Each row is a point. The window is the flat piece filled in between its corners: a triangle in 3 columns, a solid with four corners in 4, and so on. A path goes straight from each point to the next, and from the last back to the first. After which points does the path pass through the window?
In the rows, 128 means zero.

Window:
[[125 182 137  95]
 [ 66 123 121 178]
 [ 71 124  71 178]
 [199  63  87 112]]
Path:
(1): [146 163 102 167]
(2): [ 44 129 115 103]
(3): [175  47  73  40]
(4): [183 107 110 174]
(5): [122 172 113 142]
(6): [113 151 124  95]
(7): [ 94  72  84 152]
(8): [139 151 109 187]
Through the window after points: 1, 3, 5

Window:
[[155 186 109 156  87 130]
 [156 126  86  53 187 151]
 [104 145 155 172 175 142]
 [155  59  94 226  97  35]
 [107  91  71 154 109  83]
 [171  96 138  44  74 111]]
Path:
(1): [179 122 115 158  82 179]
(2): [136 150 128 169 131  72]
(3): [128 171 103 123 107  41]
(4): [129  84 133 197 105 165]
(5): [174  77 113  93 108 175]
(6): [140 136 117  51 118  64]
(7): [128 120 106  71 103  40]
(8): [185 102 130  77 107 177]
Through the window after points: 5, 7

Window, 9 rows:
[[181 132  80 152 120  78 158 134 114]
 [116 172  63 187 181  89 139 122  50]
 [ 98  98 133  76 146 181 127  70 181]
 [ 72  93 144 119 166  85  98  37 140]
 [ 92  77 173 146 195 120 129 103 131]
 [204 149  72 220 117 118  56 142  76]
 [170 177 100 128  70 136  70 204 244]
 [162 191 124 173  33 141 117 169 179]
 [211 214 119 156 116  98  97 164  96]]
Path:
(1): [163 230  81 207 121 115 146 106 184]
(2): [142 137 124 136  85 132 106 157 128]
(3): [109 157 105  98 121 105  94 177  59]
(4): [141 136  94 201 177 120 137  84 139]
(5): [186 203  87 173 108 119 141 100 191]
(6): [142 131 112 141  67 124  82 193 110]
(7): [113 114 124 117 120 129  90 138 121]
(8): [201 133 131 141 127 132 129  30 225]
(9): [192 208  58 196 162  96 127  82 128]
(10): [102 137 140 133 111 110 107 208  51]
(11): [105 109 156 125 159 103 121 128 113]
(12): [124  94 143 179 185 135 119  91 151]
Through the window after points: 1, 3, 9, 11

Window (11 x 11):
[[101 135 128  79 116  66  75 128 185 180 115]
 [157 112 163 159 180 180 162 115 126 249  82]
 [171 137  78 163 161 150  91  85 201 166 143]
 [162  65 151 114 107  81 193 149 133 122  91]
 [114  52 226 127 121 142 179 136 129 140 156]
 [224 135 140 107  88 109 128 108 104 111 105]
 [126 185 171 144 137 102  83 128 119 143  73]
 [150 100 107 175  99 175 108 158 122 108 187]
 [127  64  95 110 104  85 121  69 106  95 188]
 [114 150  86  99 149 174 110  82 115 117 100]
 [146 102 156 106 178 130 133 143  80 106 159]]
Path:
(1): [171  63 140 132 178 148  80 111 132  87  92]
(2): [130  89 151 138 132 154  97 121 129 112  94]
(3): [136 147 151 119 136 108 140 122 119 148 117]
(4): [172 136 143 146 130 130 172 116 108 157 132]
(5): [143 114 141 134 146 153  79 114 139 131  98]
(6): [158 111 145 117 140 120 112 115 128 139  93]
(7): [ 81 195 140 113 118  90 173 132 111 136 141]
(8): [125 196 127 140 131  46 148 109 181 194 123]
(9): [121  88 150  89 122 125  82 132 140 140 120]
(10): [117  24 189 134 122 139  85 128 124 111 104]
(11): [143 132 188 118 128 133 229 127 132 175 178]
(12): [121 178 138  93 140 131 180 135 131 147 178]
(13): [142  72 146 126 124 129 138 116 125 127  95]
(14): [141  68 177 112 148 134  62 136 153 110  94]
(15): [128 151 130 138 110 125 208 126  63 160 163]
(16): [135 135 126 134  76  96 177 129 119 189 193]
Through the window after points: 2, 8, 10, 12
